Each row of a before or after table is a point. One or more steps were done to the points. Then noise was added and the rows were shuffled. The steps act on columns, c1 being the first. Write out the steps. A step turns or swaps two columns, mirrors them in a line or flattens them onto one, adds a multiple of one to another, or multiplies or shifts one. Angles are multiples of 10 degrees, from the lower column toward the higher: turns from -170 to 170, lines from 10 to 170 but not 90. Use the fewest steps. Two steps may share a column if one is a turn and the other turns, adds or multiplies; they go together, in the order done. Otherwise the lowest column goes first.
In the rows, zero is written as 128.

Before (8 x 2):
[[128 101]
 [183  72]
 [ 95  41]
 [117 109]
 [145 153]
 [140 175]
 [149  87]
 [167 168]]
After, 8 rows:
[[173 114]
 [ 72  77]
 [ 40 163]
 [ 85 109]
 [110 135]
 [151 110]
 [171  85]
 [ 96 132]]
Steps: turn c1 and c2 by -90 degrees

Before (8 x 3):
[[116 108 129]
 [107 121 193]
 [113 142  74]
 [ 70 185  78]
 [191 123 104]
 [ 82 155  99]
 [ 74 164 136]
 [169 187 171]]
After, 8 rows:
[[187 140 133]
 [131 166 185]
 [140 124  59]
 [ 70 119 158]
 [163 156 166]
 [ 78 184  98]
 [132 110 139]
 [189 182 182]]
Steps: mirror c1 and c3 in the line at 130 degrees

Before, 12 rows:
[[152  81 157  66]
 [174 126  86  85]
 [155 136  94 158]
 [ 71  72 163 148]
 [139 119 201 169]
 [ 99  54 146 133]
 [144 133  96 172]
 [141 167 116 178]
 [143 202  87 169]
 [ 99  97 156 179]
 [135 133 180 137]
 [225 134 123  86]]
After (12 x 4):
[[194 177 105 141]
 [178 123 171 168]
 [ 91  47 160 148]
 [ 90 113 157 153]
 [121 132  77 138]
 [187 121 130 217]
 [105 115 161 161]
 [ 72 164 110 108]
 [ 89 150  60 145]
 [ 99 189 102  77]
 [116 202 122 103]
 [ 82  88 133 150]]
Steps: turn c1 and c4 by 80 degrees; turn c2 and c3 by -170 degrees

Before:
[[165  60 121 122 139 141]
 [ 21 103  90 122  89 106]
 [ 52 152 117 135 136  99]
 [ 66 137 123 199 169 105]
 [111 154 140  93 108  87]
 [ 90 151  97 161 218 130]
 [181 165 117 116 115 169]
 [169  92  25 158  81  89]]
After, 8 rows:
[[192 161 138 198 149 108]
 [138  58 123 121  92 138]
 [116 153 139  92 156  88]
 [205 183 123 162  99 138]
 [169 169 134 134 181 111]
 [174 119 131 120 235 120]
 [ 74 150 116 117  94 167]
 [ 82  73 129 159 125 128]]
Steps: turn c1 and c5 by -130 degrees; turn c1 and c2 by 20 degrees; flatten c3 and c6 onto the line at 110 degrees

Before:
[[110 142 112 134 163 145 240 179]
 [192 115 122 107 152 166 151 140]
 [103 157  94 168 110 189 198 164]
 [150  92 173  99 179 171 145 131]
 [171  90 100 115 140 123 106 110]
 [131  73 161 169 178 104  86  98]
 [154 107  84 137 158  76  76 134]
 [144 129 137  99 177 128 135 118]
 [158 129 131 113 135  86  94  62]
 [ 87 207 139 169 117 169 205 249]
 [132 165 109 158 213 173 124 131]
 [113  71 122  60 147 132  95 104]]
After, 12 rows:
[[130  75 144 156 215 119 127 113]
 [146 128 124  99 177 128 134 145]
 [193 113 128 107 147  88 152 112]
 [152 180 166 139 155 154  74  97]
 [126 185 112 168 180 111  88 178]
 [106  66 141 173 106  99 199  83]
 [ 91  38  58 168 121 143 200  27]
 [173 161 165 115 142 111 105 127]
 [146 126  84 103 181  72 144 147]
 [160 150 158 114 137 163  90 184]
 [109 106 117 137 166 128 238  72]
 [115 169 143  61 150  90 100 146]]
Steps: turn c2 and c6 by 140 degrees; turn c3 and c8 by 150 degrees

Before, 13 rows:
[[133 111 133 103 142  99 160 136 134]
 [129 139 133 141  94 100 132 109 114]
 [150 108 146   7 120  95 130  98 143]
 [117 125 165 164 146 123 154 113 115]
 [136 128 126 164 158 148 134 102 144]
 [120 120 108 135 120 107 176 126 137]
 [107 105 129 166 126 186 142 137 139]
 [116 183 128 162 105 109 144  99 146]
 [112 167  91 143 130 184 139 101  94]
 [179 130 114  76  94  95 142  95 132]
 [162 115 137 149 130 122 161 136 124]
 [120 118 131 114 143  90 125 179 139]
 [114 104 123 166 140 106 130 107 125]]
After:
[[120 124 133 113 143  88 128 179 113]
 [148 114 165  10 121  96 133  99 107]
 [112 153  89 134 131 183 139 100 173]
 [160 113 136 148 133 121 163 136 125]
 [122 122 110 130 120 109 176 127 117]
 [130 137 129 141  94 103 135 109 145]
 [139 133 116 164 160 150 135 103 112]
 [115 103 118 166 139 106 128 107 122]
 [114 116 161 170 147 124 154 113 139]
 [131 114 135 101 141  99 155 135 115]
 [115 184 120 162 104 110 139  99 131]
 [110 113 123 163 126 190 141 137 109]
 [179 130 126  74  95  94 139  96 127]]
Steps: mirror c2 and c9 in the line at 10 degrees; turn c3 and c4 by 10 degrees

Before (10 x 11):
[[156 165  58  69 147  89  98 105 161  75 111]
 [168 172 156  89 152 163 100  88 128  65 111]
 [197 118  59 155 157 139 151  69 120 117  95]
 [220 132 114 157  40  45 137 127 166  63 114]
 [122 147 169 112 132 111 141 189 194  52 128]
 [153  76 168 147  96  78  95 142  69 112 150]
 [168  80 160  84 171 127  90 109 197 175 210]
 [117 153  72 164 151 139 110 141 122 195 102]
 [106 131 100  73 148 134 121 132 148 158  78]
 [191 117 179  77 118 114 169 122 113  95 201]]
After, 10 rows:
[[195 138 150 156 157 139 123  70 198 116  95]
 [121 108  55 110 133 115 129 191 102  53 126]
 [219 124  92 155  39  44 131 126 147  61 113]
 [108 123 115  74 150 130 130 132 163 156  80]
 [190 137 129  78 121 112 129 123  74  97 195]
 [167  85 119  88 150 162 131  87  98  63 110]
 [165 177  58  85 177 128 127 107 111 178 210]
 [156  89 110  68 151  88 132 106 209  75 110]
 [117 101 145 168 152 139 130 136 183 193 101]
 [151 180 177 151  96  80 126 138  81 114 149]]
Steps: multiply c2 by -1; mirror c3 and c9 in the line at 130 degrees; multiply c7 by 0

Before (10 x 12):
[[ 80 139  96 109 122  53  66 148 152 102 129 100]
 [133  98  86 119 205  81 107 101 139 109 120  86]
 [145 101 146 108 115 136 121 169 114 194 122 147]
 [ 79 147 150 144  94 105 125 161 107 169  52 127]
 [121 185 149  95 115 148  75 161  97 178  72 173]
 [136 117 119  88 184 107 132 139 153  57 149  79]
 [137 103 142 114 167 139 146  71 187 146 146 114]
 [200 155 140 106 193 113 198  94 157 179 164 159]
 [124 115  78 101 165  83 121 133 209 120  94  52]
 [179 141 175 146  64 135 100 142 107 179  74 152]]
After (10 x 12):
[[200 158 148 110 194 113 129  33 161 176 166 206]
 [174 143 198 145  58 140  95 212 103 184  73 108]
 [133  99 146 114 167 143 147  27 189 152 146 137]
 [119 112  44 100 164  82 198  95 211 115  92  96]
 [127 183 161  90 122 147  63 173 100 180  78  94]
 [ 82 142  73 110 124  50 134 151 153  78 128  63]
 [ 84 147 166 141  94 102 127 197 100 158  50 122]
 [133 100  66 113 207  85 162  29 140  97 122  96]
 [135 116 111  88 183 110 169  85 158  48 144 114]
 [142 101 150 104 118 135 104 181 111 201 122 130]]
Steps: multiply c3 by 1.6; add -1 times c5 to c8; add 0.3 times c6 to c10; turn c7 and c12 by 70 degrees

Before, 13 rows:
[[143 117 147  94 116 112 125 130  76 100 122 115 166 158]
 [106 122 202 104 108 139 133 145 108 109 141 145 178 152]
 [100  93 137 136 110 125  79 162 123  69 142 172 164 156]
 [ 94 109 111 122 141 146 104 166 108 148 146 120 172 151]
 [ 99 116 168 158 121 125 130 138 126 144 115 134   7 159]
 [114  44 135  99 126 137 116 147 131 138  89 142 167 147]
 [105 122 153 123 106  60  57 163 121  87  34 119 164 116]
 [166 107 111 166 143 138 125 122 130 139 142 155 174 112]
 [105 109 121  88 166 102 113 155 144 114  83 120 160 161]
 [128 117 152 111  97 117 138 159 145 143 150 126  80 161]
 [ 99 104 111 128 119 129 126 168 134 105  99 166 140  83]
 [ 94 111 141  95 106 124 126 132 128 150 140 194 117 125]
 [112 122 136 132 164  33 140 176  89 145 126 123 169  76]]
After:
[[145 148 148  99 115 137 126 130  78  99 113 141 165 157]
 [ 97 141 141 100 107 111 125 131 129 150 121  63 117 125]
 [ 97 133 110 121 119  94 126 168 134 107 141  92 139  84]
 [115  76 134 102 126 135 116 148 129 137 150 117 165 147]
 [ 95 138 112 118 142  48 102 167 109 147 139 137 172 153]
 [105 140 123  88 166 138 113 155 146 114 118 136 160 160]
 [ 99 144 167 168 120 125 129 140 127 145 130 120   6 159]
 [166 137 113 162 143 121 126 124 131 139 133 102 173 114]
 [101 124 137 137 110  66  78 159 124  71 121  85 164 156]
 [108 153 153 129 105 188  57 162 121  88  97 137 164 118]
 [106 152 203 126 109  85 131 145 106 109 133 110 179 153]
 [126 147 151 118  97  64 138 158 142 145 107 129  80 161]
 [111 154 136 135 165  90 139 175  89 145  38 136 167  77]]
Steps: shift c2 by 30; add 0.3 times c3 to c4; turn c6 and c11 by 110 degrees; add -1.5 times c8 to c6; multiply c12 by -1

Before:
[[ 84 134 178 115 157 157 102 110 162  84 125 134 146 102 128 179 148 127]
 [138  74 136 155 122 104 129 168 190 132 112  96 146 146 141 139  98 135]
 [114 139 140 167 138 120 135 110  78 112 140 144  90 104 118 125  89 141]
 [138 124 158 184 111 102 108 162 137  92 108  89 103 109 148 144 162 132]
 [ 93 126 116 156 131 134 167 127 125  89 112 116 145 156  94 151 110 137]
 [ 91 106 131 122 131 128  83 132 129 150 158  91  87 121 147 119 153 145]
 [ 89 106 141 107 170 132 108 155 154 101 160 151 127 138 151 149  97 131]
 [ 88 107 122 128 156 141 152  91 105 118 159 141 132 152 121 157 125 151]
 [121 112 140 155 138 131 171 122 152 119 138 149 136  94 146  98 141  94]]
After, 9 rows:
[[ 88 116 136 102 108 108 107 211 155  53 177 143 125 138 152 149  96 130]
 [ 83 103 177 115  97 145 103  76 160  34 122 128 144  98 129 182 144 127]
 [110 137 140 157  75 138 131  70  81  64 133 156  89 102 117 125  89 141]
 [135 133 135 166  62  69 131 243 191  86 149 105 146 145 138 141  94 132]
 [ 87 113 120 126  99 110 150  15 102  68 176 137 132 150 118 155 124 154]
 [ 92 119 120 156  71 128 169 126 128  36 113 130 148 156  93 149 107 136]
 [136 145 156 190  52 115 110 233 137  42 112 107 102 112 147 144 160 132]
 [ 91 120 130 135  72 109  82 140 131 104 175  93  86 125 146 116 154 144]
 [122 117 137 147  78 114 172 110 150  66 148 159 132  95 145  96 142  93]]
Steps: add -0.7 times c2 to c11; turn c2 and c6 by 70 degrees; turn c4 and c12 by 20 degrees; shift c5 by -60; multiply c8 by 3; shift c10 by -50

Before:
[[126  91 101  79  87 126 136 181 181 120 105 152 149 163  88 141 109 115
   82 194]
 [ 68 128 190 151 129 105 184 163 132  82 164 111 182 117 159  80  58 167
  177 140]
 [162 108 185  90  90 122 118 159 197 103  97 180 163 162 147 156 111 100
  111 182]
 [122  85  98  93  19 129  85 174 152 174 118 196 161 149  89 186  89 128
  112 147]
 [132 143 105 191  84 114 121 126  90 149 112  58 120 150  89 179 101  73
   88  78]
 [154 142  68 192  92 103 162  87  95 131 127 101 124 149  72 153  87  70
  138 115]
 [111 142 109 191  57 136 154  79 131 153 118  95 112 170 133 134 116  98
   93 118]
 [ 75 100 117  88 114  61 101 151 186 125 193 179 166 121 112 114  79 181
  158  96]
 [ 51 103 181 129 138 154 176 116 104  71 199 114 154 190 197  79 111 140
  184 104]]
After:
[[130  72 101 118  83 108 117 129  89 158 111 156  60  62  83 182  99  35
   88  78]
 [ 91  77 189  90  92 120  95 122 201  96  99 134 193 159 151 157 108  94
  113 183]
 [ 97 179 188 140 135 105 212 114 132  67 163 179 140 107 162  79  62 187
  182 136]
 [146  60  66 117  89 102 132 188  94 133 126 135 106  60  72 157  87  29
  138 114]
 [147 121 179  67 136 154 220 126 104  56 200 162 127 115 197  80 112 164
  184 103]
 [ 77  86  96  77  91 123 134 106 184 117 106 134 158 168  84 141 112 129
   86 190]
 [135 173 117 127 114  62 148  73 180 125 194 135 190 168 108 113  78 224
  159  92]
 [166 101 108 102  55 138 155 159 125 163 116 131  88  57 132 132 118  75
   93 117]
 [104  95  96 103  22 126 103  76 151 184 121 125 204 159  84 184  90 155
  112 144]]
Steps: turn c1 and c7 by -50 degrees; turn c1 and c8 by 120 degrees; multiply c18 by 2; turn c2 and c18 by -40 degrees; mirror c4 and c14 in the line at 140 degrees; multiply c10 by 1.3; mirror c12 and c13 in the line at 60 degrees

Before (9 x 24):
[[142  97 137 130  86 131  92  97 203 144 131 158 193 159  61 164  68 170
   94  99 112 126  91 204]
 [ 92  83  32  68 157 138 151 142 111 109  79 133  95  78 157 176 166 160
  123 103 161 108 123 108]
 [ 77  99 171  87  87 108 105 111 202 128 131 119 149 158 126 193 121 173
  112 117 124  95 120 213]
 [132 135 157 110  94 168  96  28 186 155 119  87 169 188  84 141 107 185
  144  77  88 114  73 188]
 [174 162  96  91 111 117  52 116 129  77 162  57 154 152  89  93  84 112
  180 128 111 132  55 186]
 [ 77  90  64  94 185 105 141  91 128 127 148 139 137  77 184 156 171 132
  113 105 173 129 141 122]
 [104 150  38  89 163  63  97 148 145  49 107 182  85  99 112  93 186 126
  135 195 129 164 143 154]
 [197 158 100 132 110  71  81 147 148  45 140 121 102 100 109  86 119 117
  232 175  91 193 107 141]
 [ 81  95  57 123 158  75 118 139 116  94  75 138  75  93 181 143 171 118
   56 120 138 148 148 103]]
After, 9 rows:
[[196 157 101  65 110  73  78 148 143 174 139 119 103 101 106 193 119 117
  233 173 125 194 110 142]
 [ 93  82  35 152 157 136 153 140 110 186  78 132  92  79 156  48 162 158
  122 105 158 107 120 104]
 [ 84  94  56 101 158  77 116 139 114 151  76 140  76  92 185  85 171 115
   56 118 152 151 145 103]
 [ 76  96 170 152  85 111 107 108 201 161 131 119 147 157 130  77 121 170
  116 114 171  94 121 213]
 [ 75  87  59 146 188 105 145  88 126 155 148 137 134  81 188  90 171 132
  113 101 107 130 145 123]
 [140  95 138 144  82 131  91  98 202 120 127 159 193 158  64 114  65 169
   95 102 163 124  92 208]
 [130 132 159 161  93 169  99  30 186 120 119  91 172 183  83 138 104 189
  146  73 167 115  75 190]
 [176 164  96 115 112 115  50 117 132 190 157  57 154 151  88 185  85 114
  179 130 102 134  51 187]
 [105 147  42  89 164  64 100 145 145 208 102 181  84  99 110 142 187 126
  134 197 109 161 141 152]]
Steps: turn c4 and c10 by -130 degrees; add -0.7 times c11 to c16; turn c16 and c21 by 140 degrees

Before:
[[144 142 140  54 116 105  90 147 119 153 109 103 135 179 141  83 137 181
  158 140  88 151 150 118 124 161 127 110 118 146  59  92]
 [139 117 168 195 120 150 148 105 167 183 134  52 134 205 127 159 107 146
  135 175 207 123 156 109 143  75 139 108 131 169 149  88]
 [120 100 174 106  82  96 118 175 102 115  54 121 144 117 111 149 147 137
   94  96 136 148 185 125  92 118 160 183 144 105 148 133]
 [157 131 106  78 115 149 102 152 166 167  79  97 164 176  89  83 138 132
  172 132  75 123 145 129 175 158 106 125 123 161 113 105]
 [ 62 100 155 115 125 123 106 144 121 114  63 144  89  77 107 169 139 129
   73 114 123 154 170 155 129  87 163 146 147 132 109 103]
 [189 122 140 205 116 185 126 101 153 159 165 106  78 205 186 137 135 152
  139 154 155 151 145 108 162  58 144 154 107 148 196 100]
 [122  78 167 115 134  86 147 148 127 111  79 140 125 119 108 159 127  88
   84  98 122 142 120 163  90 123 200 113 117  85 140  89]
 [123  94 141 156 124 181 144 116 172 102 164  54  69 249 188 141 104 135
  112 180 164 115 146 129 162  79 112 117 134 145 196 130]
 [149 158  73  79  78 131  65 134 186 177  81 119 173 182 172 105 126 174
  168 103  95 111 117  88 116 148 132  91 122 156 113 113]
 [ 96 109 143  82 151  83 137 188  82 129  59 164 142  87 138 160 128 113
   92  85 157 152 157 146 129 115 158 138  83 124 135 144]
 [121 133 182 101 114  61 121 141 106 100  68 134 139  80 122 166 109 118
  121  70  95 150 199 179 114  86 160 130 131 149 137 131]
 [111  92 171 165  99 167 143  79 134 168 130  96 114 220 166 104 134 135
  143 151 177  93 140 138 161  40 128 110 117 106 180  94]]
After:
[[ 95 112 146  89 151  83 136  83  81 136  59  92 142  88 137 163 128 112
   94 191 165 154 155 127 128 113 166 124  85 124 135 104]
 [ 64 100 152 114 121 119 108 114 121 113  64 104  91  77 111 170 135 132
   70 145 125 157 167  93 130  87 163 111 148 130 109 118]
 [119  96 139 156 124 185 145 175 170 105 164 196  74 250 190 140 106 136
  114 125 160 116 149 130 160  73 114 128 137 140 198 124]
 [147 159  70  76  77 128  65 101 184 176  80 145 172 185 166 104 126 174
  169 134  92 109 114 136 118 143 133 164 126 153 114 173]
 [119  78 166 110 137  85 149  94 128 111  84 125 121 121 111 158 129  84
   87 145 122 143 116  76  90 125 204 144 116  82 142 116]
 [121 131 185 102 116  57 122  74 103 100  69 122 140  79 123 162 107 114
  120 142  95 150 201 111 107  85 163 126 127 149 139  81]
 [136 115 172 195 122 159 145 174 163 183 132 201 133 204 122 165 104 145
  131 106 206 122 158 107 144  76 141 136 131 168 155 171]
 [119  94 176 106  80  96 115 101  97 125  51 127 148 120 109 147 143 141
   92 179 134 146 187 129  92 119 158  72 149 105 149 129]
 [146 142 141  53 115 107  98 137 125 153 110 159 135 177 140  82 139 176
  157 146  87 150 146 104 127 160 128 139 122 142  57 149]
 [191 120 140 208 114 183 125 153 151 155 165 144  80 203 190 137 138 147
  139 101 157 149 142 110 165  59 143  98 108 150 198 159]
 [157 130 108  74 116 147 100 131 162 167  79 162 164 176  89  81 133 134
  172 149  77 120 155 112 177 155 107 127 119 161 118 140]
 [110  94 173 162 101 166 144 149 135 169 126 159 112 216 163 101 136 137
  144  76 179  96 142  98 161  37 123 138 118 108 182 133]]
Steps: swap c8 and c20; turn c12 and c28 by 170 degrees; turn c24 and c32 by -120 degrees

Before:
[[131 177 139 123 174 163 119 143 176 146 161 127 106  37 159 179 109 136
   79  79 113 100 147 175  69 106 161  94  70 148 119 109 160  61  74 125
   85 126 138 182  89 149  77 105 140 203 131 153]
 [101 154 153 124 148 205 106 161 168 126  58 104 121  89 118 141  72 113
  162 158 144 139 141 117 128 149 118 136 164 107 164 104  48 147 132 142
   81 116 121 126 104 106 169  70  52 120 144 133]
 [100  92  77 136 192 153 150 127  87  90 141  67  99 109 169  97  64 109
   63  72 152 117 195 161 130 130 159 128 163 141 121  84 165  85 111 173
   83 142 138 197 103 172 113  55  59 107 141 153]
 [ 92 134  91  49 120 126  99 161 191  76  47 172  83 102  91  80 103 109
  184 131 137 106  83 155 101  69  79 152  68 152 127  82 144  94 136 174
  164  71  56 146  94 101  73  99 157  96 100 149]
 [186 149  69  58 194 204 193 142 189 178  81  86 148 123 105 104  79 108
  111  38 148 144 161  77 115 171 164  73 153  70  50  98 173 179 138 176
  168 152 165 166 128 143 186  76  39 183  90 198]
 [181 139  96  50 180  84 146 102 128  97 160 103 171 151 109 135 121  88
  107  96  48 136 153 124 158 120 186  73  83 137 152 154  99 135 132 170
  142  77  83 111 152 160 147 103 153  80  51 127]
 [159 187 145  67  90 135 131 131 183 136 128  69 163 135 172  83 190 124
  128 151 158 107 121 147 155 140 160  94 192 154 101 109  87  79  91 122
   79  61 165 196 146  61 130 172 132 107 116 142]
 [106 106 114 142  75  99 126 121  65  86 103 165 150 112 117 155 103 183
  144 109  70  98 157  83 162  77 182 166 192 154 150 150 135 139  28 180
  180 116  89 139 148 164 181  99 163 187  86 106]
 [ 79 197 196 111 112  86 124  97  68 153 175  75 178 137  99 123 151 112
  182 152  78  86 122  79 137 104 161 170  98 171 112 126 162 150  79 129
  174  51  78 103 137 111  78 175 113  95  75 122]
 [148 103 162 122  78 184  86  73 110  51 171 120  54 111 140 109 135 194
   90 146  42 141  80  46  44  91  94 131  79 107 104 177 130 101 131  90
   92  56  94 203  43 122 188 163 101 155  71 142]
 [ 85  90  82  65 193  96 106  97 152 106  90 148  56 133  88  85  68 110
  189  48 132 162  88 137  85  87 187  93  70 160  83 135  71 156 149 162
   66 154 141 106  99  92 154 138 124 189  69 195]
 [ 78  76 153 148  95 108  78 107 109 135  83 178 163 110 140 103 152 104
  169  62 136 184 178  76 141 150  65 119 147 173 127 113 132 134  20  69
  150  79  54 111 122 130  76  54 157 148 153 103]]
After (12 x 48):
[[132 175 139 129 165 169 124 141 175 141 161 130 101  29 180 184 104 134
   78  86 112 149 141  58  73 102 158  90  72 152 126 112 146  63 158 128
  126 110 134 179  94 150  69 104 139 205 137  91]
 [108 105 117 150  78 102 125 121  61  90  97 160 154 117  76 156  99 186
  147 118  64 143 156 121 156  75 182 169 183 156 135 151 101 133 236 173
  154  96  86 140 151 162 177 103 171 193  80 131]
 [ 76  77 148 150  97 111  73 106 111 134  86 180 166 104 115 100 151 103
  169  57 141  47 177 116 136 156  65 120 150 176 122 115 104 130 254  67
  154 134  55 113 122 128  77  53 164 149 152 138]
 [ 90 134  87  46 124 130 100 160 198  79  51 175  87 102  79  84 100 113
  184 133 136 114  84 101 104  73  83 142  69 152 137  82 139  93 112 175
  114  72  55 143  93 104  77  98 153  93  97 110]
 [159 192 147  64  88 143 127 131 184 135 127  71 157 133 194  83 191 121
  129 151 164  98 124 102 154 139 160  94 193 156 118 108 155  74 152 111
  139  66 170 208 146  47 135 176 135 105 119 165]
 [103 152 151 127 143 203 108 161 166 125  56 107 118  92 163 143  75 125
  166 165 144 110 143 143 131 149 118 133 156 109 138  94 159 147 132 145
   90 128 119 134 106 106 171  66  48 114 147 204]
 [150 106 160 121  78 181  90  74 107  52 167 122  54 110 169 111 136 198
   97 143  39  76  79 210  45  83  98 128  87  99 123 169 135 103 161  80
  111  77  93 203  48 124 183 157 110 159  69 120]
 [ 94  91  78 137 191 154 156 130  83  92 141  68 103 106 183  88  66 110
   63  72 149 140 192  87 128 127 156 131 164 146 118  76 135  81 128 174
  131 128 140 193  94 172 107  58  60 106 144  86]
 [183 138  93  44 181  83 146 110 123 104 161 105 161 150  96 133 128  92
  104  97  49  92 149 132 154 121 187  80  83 139 139 150 146 134 123 177
  125  98  85 108 155 158 148 103 160  90  41 155]
 [ 73 195 197 115 109  91 123  97  67 149 178  78 175 133  72 125 149 115
  179 147  84 113 118 146 137 111 165 174  99 176 126 127 110 156 196 129
  137  41  80 103 136 113  83 175 116  94  78  94]
 [ 89  84  87  63 193  97 105  98 146 103  90 147  54 136 148  87  64 108
  193  52 133 118  89 132  86  91 193 100  74 164 112 134 211 156 114 156
   60 164 148 108 101  96 152 140 119 181  68 158]
 [190 150  71  53 186 204 194 146 181 175  85  89 146 121  81 104  73 106
  107  36 140 133 167 174 114 170 164  74 152  62  92  90 181 185 143 173
  130 147 163 166 127 141 182  75  28 188  91  64]]
Steps: turn c15 and c37 by 50 degrees; mirror c22 and c38 in the line at 70 degrees; turn c24 and c35 by -150 degrees; multiply c31 by 0.4; turn c33 and c48 by -110 degrees
